Each row is a point. The window is the flat piece filled in between its corners: a triangle in 3 columns, a solid with four corners in 4, and so on. A path goes straight from each point to the next, and from the last back to the first. After which points does the path pass through the window?

Window:
[[ 48  -7 -31  11]
 [-65 -56  40   8]
 [-10 -10  33   5]
 [ -3  27 -50  15]]
Path:
(1): [ 20   8 -37 -32]
(2): [ 25 -12 -22 -40]
(3): [ 28  -8 -14  56]
(4): [-5  5 13 48]
(5): [-13 -17  11 -24]
(6): [-59 -38  26 -34]
(7): [-59 -43  47  65]
(8): [20 11 -2 26]
(9): [ 26   7 -33 -42]
(10): [ 32  -7 -34 -32]
(11): [ 20 -12 -12  38]
(12): [ 26  -2 -38  41]
Through the window after points: 2, 4, 10

Window, 6 rows:
[[ 14 -31   0  18 -48  -5]
 [-38  95  24 -68 -50   6]
 [-43   2 -13  28  -7 -11]
 [ 11   0 -23  23  -3 -16]
 [-32 -18 -20 -27   1 -16]
 [  2 -18  22  20  -3 -18]]
Path:
(1): [  1   9  15  16 -20  34]
(2): [ -5   1  -1  11 -35 -34]
(3): [-18  55   8 -40 -51 -51]
(4): [-30  64  14 -37 -23  38]
(5): [  3 -17  10  12 -19   4]
(6): [ -2  -7  10  15 -28 -49]
(7): [-16  11   0  14 -15 -67]
(8): [-17   0  17  -7  12  27]
(9): [-5 -4 -4 -9 -1 15]
(10): [-24 -32 -17 -22 -20 -72]
(11): [  5  33  11 -13 -54 -48]
(12): [-14  -6  -6 -22 -13  41]
Through the window after points: 3, 5

Window (6 x 6):
[[ 36 -46 -18 -48 -84  -9]
 [-11  -8 -45 -33   2  21]
 [  3  -4  42  35  32 -27]
 [ 24  18  -2 -68 -55  31]
 [ 53  -4  44   5  54  -3]
 [ 74  36  21  15  13 -18]]
Path:
(1): [ 17 -15  -7   1 -25  22]
(2): [ 52  -3  42  22 -27  15]
(3): [ 45  13  34  -6   4 -36]
(4): [ 38 -25   9 -40  29 -57]
(5): [47 19 16  8 17 14]
(6): [  0  -9 -27 -10 -16  33]
(7): [ 17 -19 -19 -56  -7 -30]
(8): [ 28  27 -10 -20  -3 -47]
(9): [ 30  -3 -10 -10   3  28]
(10): [ 51 -10  39  27  16  33]
(11): [ 36  18  22 -25  47 -53]
(12): [  0 -20  46 -38  34 -64]
Through the window after points: 4, 6, 8, 10

Window (8 x 8):
[[ 56  95 -21 -16  14 -23 -15  53]
 [  4  10 -18 -23 -44 -29 -12  20]
 [-23  26 -35   2  13  46  25 -48]
 [-14 -19 -16  46 -18  13  22 -30]
 [ 10  16  60  -9 -13 -28 -40  53]
 [ 10  17  -6 -15  20 -52  -1   0]
 [ 50 -19  13 -20 -13 -27 -41 -11]
 [ -8  60  -4  18 -41  17  31 -44]]
Path:
(1): [ 14  37  -3  10   1 -35 -48   1]
(2): [ -8  47 -13   8 -11 -20 -27  -7]
(3): [ 25  14  20 -15   9 -21  41  31]
(4): [  2  15   3  21 -18   1  61   4]
(5): [ -8  37 -13  10 -13   2 -25 -13]
(6): [ -4  47  -9  11   9  -8 -21 -13]
(7): [ 26   0  37 -19 -17   0  48   5]
(8): [ 33  35  -5 -24   2  -7   6  19]
(9): [  2  36 -16  17   6 -23 -59   6]
(10): [ -5   6 -12   6 -17 -11 -30 -23]
(11): [ 14  -7   8 -15 -21  -5  25 -15]
(12): [ 24  -2  20 -20 -33 -12  25  17]
Through the window after points: none
